Every row gives one point. A path goes straight from each point to the next, and from the last back to the first. The post is the endless flat space through its rows: a point in 2 columns, a line in 3, a plane in 4, and so on, so that a path can go around it. Count how often the path circles the post. Going back the other way cancels.

Post (2 x 3):
[[ 0.30 -0.36  0.30]
 [-0.58  0.32 -0.03]]
Path:
[[ 0.04 -0.08 -0.15]
 [-0.51  0.33 -0.24]
 [-0.06  0.56  0.05]
 [-0.14  0.17 -0.15]
 [-0.60  0.06 -0.16]
 [-0.49 -0.13  0.17]
 [-0.13  0.01  0.46]
 [-0.62  0.18  0.70]
 [-1.12 -0.15  0.06]
 [-0.31 -0.25 -0.16]
 [ 1.07 -0.70  0.25]
 [ 0.58 -0.22  0.54]
 [ 0.37 -0.32  0.52]
 [-0.05  0.69  0.16]
 [-0.33  0.02 -0.57]
 [-0.28 -0.63 -0.07]
 [ 0.16 -0.68  0.63]
 [ 0.32 -0.03  0.57]
 [-0.90  0.90 -0.17]]
Times around: 1

Post (8 x 9):
[[ 0.68 -0.39 -0.21 -0.19 -0.03 -0.06  0.24  0.35  0.11]
 [ 0.40  0.14 -0.08  0.09  0.62 -0.01  0.06  0.22 -0.49]
 [-0.36  0.03  0.17  0.49  0.03  0.82  0.53  0.81  0.91]
 [-0.44 -0.36 -0.35  0.03  0.59  0.35  0.30 -0.11  0.69]
 [ 0.02 -0.21 -0.08  0.25 -0.28 -0.35  0.60 -0.36 -0.35]
 [ 0.31 -0.39 -0.08  0.48 -0.31 -0.52 -0.24 -0.66 -0.31]
 [ 0.51  0.16  0.02  0.32  0.15 -0.11  0.33 -0.39 -0.06]
 [-0.33  0.03 -0.25 -0.23  0.16  0.49  0.09 -0.25  0.50]]
Path, 20 rows:
[[-0.05  0.00 -0.32  0.64  0.24  0.09  1.14  0.19  0.19]
 [-0.25 -0.09 -0.30  0.19  0.43 -0.60  1.06  0.45  0.04]
 [-0.37  0.52  0.24  0.09  0.53  0.24 -0.01 -0.43  0.05]
 [ 0.70 -0.77  0.10  0.16  0.36  0.03 -0.15  0.04 -0.28]
 [-1.52  0.33  0.25 -0.18  0.10  0.53  0.68  0.36  0.24]
 [-0.54  0.18 -0.07  0.75  0.16 -0.40  0.94 -0.12 -0.05]
 [ 0.66 -0.03 -0.41 -0.07  0.30  0.12  0.45 -0.48  0.20]
 [ 0.40 -0.25 -0.14 -0.41 -0.29  0.85 -0.56 -0.22 -0.07]
 [ 0.31 -0.09 -0.38  0.82  0.86  0.77  0.51  0.54  0.67]
 [ 0.21 -0.67 -0.57  0.42  0.06 -0.33 -0.17 -1.24 -0.05]
 [ 0.71  0.20 -0.02 -0.27  0.21 -0.06  0.66 -0.33 -0.44]
 [-0.06  0.18  0.14  0.06  1.04 -0.10  0.64 -0.66  0.11]
 [ 0.24 -0.50 -0.52 -0.22 -0.21 -1.15  0.10 -0.21 -0.27]
 [ 0.20 -0.19 -0.53  0.49 -0.15  0.01  0.13 -0.08 -0.08]
 [ 0.51  0.25  0.14  0.33 -0.20  0.65  1.03  0.60  0.07]
 [-0.49 -0.42  0.48  0.06 -0.03  0.35  0.97  0.77  0.25]
 [ 0.06 -0.58 -0.14  0.12  0.19  0.48 -1.12 -0.47 -0.30]
 [ 0.64 -0.61 -0.31 -0.17  0.24 -0.05 -0.84  0.61 -0.62]
 [ 0.04 -0.46  0.23  0.14  0.73  0.22  0.06 -0.03 -0.09]
 [ 0.31 -0.22  0.15  0.26 -0.92  0.61  0.35  0.18 -0.13]]
Times around: 1
